Every row gives one point. Each copy is the shape, with its points in the same order, turned, moved and blurred by noise. Say if it was mirrored as well.

Shape, 6 rows:
[[ 38 -38]
 [-28 -37]
 [-60 -29]
 [ 15 -12]
 [ 19 -26]
 [-27  40]]
Copy 1:
[[ 28  46]
 [-31  14]
 [-58 -16]
 [ 15   8]
 [ 18  17]
 [  7 -49]]
Copy 1 is: mirrored
Copy 2 (6 x 2):
[[ 44 -27]
 [-16 -32]
 [-52 -32]
 [ 19  -2]
 [ 22  -9]
 [-32  40]]
Copy 2 is: only turned

Shape, 8 rows:
[[ 12 -52]
 [ 28 -30]
 [-27  24]
 [ 48  30]
 [ 33 -60]
 [  3  21]
 [-32  36]
 [-42  14]]
Copy 1 (8 x 2):
[[-40 -29]
 [-14 -32]
 [ 11  43]
 [ 49 -23]
 [-38 -50]
 [ 18  14]
 [ 17  53]
 [ -7  50]]
Copy 1 is: only turned
Copy 2:
[[-35  26]
 [ -9  37]
 [ 15 -41]
 [ 52  29]
 [-34  50]
 [ 27  -7]
 [ 28 -44]
 [  6 -49]]
Copy 2 is: mirrored

Shape (6 x 3):
[[  5  20   3]
 [ 32  -1 -11]
 [-18  27   9]
 [-10 -23 -49]
 [  5   3  -3]
 [  7   7  23]]
Copy 1 (6 x 3):
[[ 20  -5  -3]
 [ 21  22 -28]
 [ 15 -15  22]
 [ 15  60   9]
 [ 14  10  -5]
 [  0 -14  -2]]
Copy 1 is: only turned
Copy 2:
[[ 10  15  30]
 [-22  -9  37]
 [ 25  30  14]
 [-45  14 -10]
 [ -6   4  20]
 [ 19  -6  26]]
Copy 2 is: mirrored
Copy 3, 6 rows:
[[-19   6   2]
 [-19 -21  26]
 [ -9  15 -16]
 [  2 -60 -14]
 [ -6 -11   7]
 [ -3  16  13]]
Copy 3 is: mirrored
Copy 4, 6 rows:
[[ -7  -7 -15]
 [  3  29  -7]
 [-16 -34  -8]
 [ -4  17  52]
 [  0  -2   0]
 [ 14 -13 -19]]
Copy 4 is: mirrored

Shape:
[[-17  -8 -24  22]
 [-27  16   1  37]
 [ 17  35  -7 -33]
 [ -4  -3  15 -33]
 [ -5  12  22   4]
 [-50 -15  16  44]
 [-29  11  14  10]
 [  3 -14  31  -5]
 [-26 -16  36 -10]
 [-21  -7  47  13]]
Copy 1 (10 x 4):
[[ 19 -31  25  -2]
 [ 31   3  33  10]
 [  5   1 -41 -20]
 [ -6 -10 -31  22]
 [  3  11   1  19]
 [ 30 -11  47  45]
 [ 25   3   8  22]
 [-20   0   0  29]
 [  0  -6  -4  52]
 [ -2  15  15  53]]
Copy 1 is: only turned
Copy 2, 10 rows:
[[-28 -17 -14   9]
 [ -9 -14 -25  42]
 [-16  40  43  14]
 [  9  -9  40  -7]
 [ 15   0  12  24]
 [  2 -49 -29  34]
 [  3 -21   8  26]
 [ 32  -5   9  -3]
 [ 26 -31  26   3]
 [ 36 -28   6  24]]
Copy 2 is: only turned
Copy 3:
[[-28  15  23 -17]
 [-12   8  57  -4]
 [ 38 -19   8 -39]
 [ 11 -32  -2  -3]
 [ 15 -13  30   7]
 [-39   2  60  30]
 [ -4 -15  44   4]
 [ 12 -15   8  25]
 [ -4 -33  18  33]
 [  7 -18  38  36]]
Copy 3 is: only turned
Copy 4 (10 x 4):
[[  2  -8  31  -7]
 [  3 -43  28   0]
 [  1   7 -19  57]
 [-25   3 -26  16]
 [ -9 -24 -14  10]
 [-18 -54  27 -31]
 [-18 -34   7   9]
 [ -5 -11 -31  -9]
 [-37 -24 -20  -9]
 [-19 -43 -21 -13]]
Copy 4 is: mirrored

Shape:
[[-11 -14  19 -14]
 [ -2  10 -22  -1]
 [  5 -19  -1  10]
 [ 12  15  46   8]
 [-10  23 -23 -15]
 [-19  -7  -6  16]
 [ 21  33  42  -7]]
Copy 1:
[[  6  34 -14  -5]
 [  4 -13  -3   8]
 [-20  16   0   6]
 [ -6  25  -3 -50]
 [ 25 -18 -11   5]
 [  1  14  18   9]
 [  4   9 -18 -60]]
Copy 1 is: only turned
Copy 2, 7 rows:
[[-29  15  -2 -15]
 [ 17   5  11  -1]
 [ -2  11 -18   5]
 [-37 -37  -9 -10]
 [ 12   7  26 -10]
 [ -8  15   4  20]
 [-28 -49  -1 -26]]
Copy 2 is: only turned
Copy 3 (7 x 4):
[[ 26  -1   4   7]
 [-14   5  15 -17]
 [ 13 -19  29  -2]
 [ 13 -50 -18  16]
 [-19  18   4  -8]
 [ -5  -5  23  12]
 [  3 -37 -45   3]]
Copy 3 is: only turned
Copy 4, 7 rows:
[[  1 -15  15 -10]
 [ -4  25 -13 -16]
 [ -5  -6 -16   5]
 [-24   3  36  24]
 [ -1  33  -1 -31]
 [ 17   9 -10   4]
 [-38  15  45   9]]
Copy 4 is: mirrored
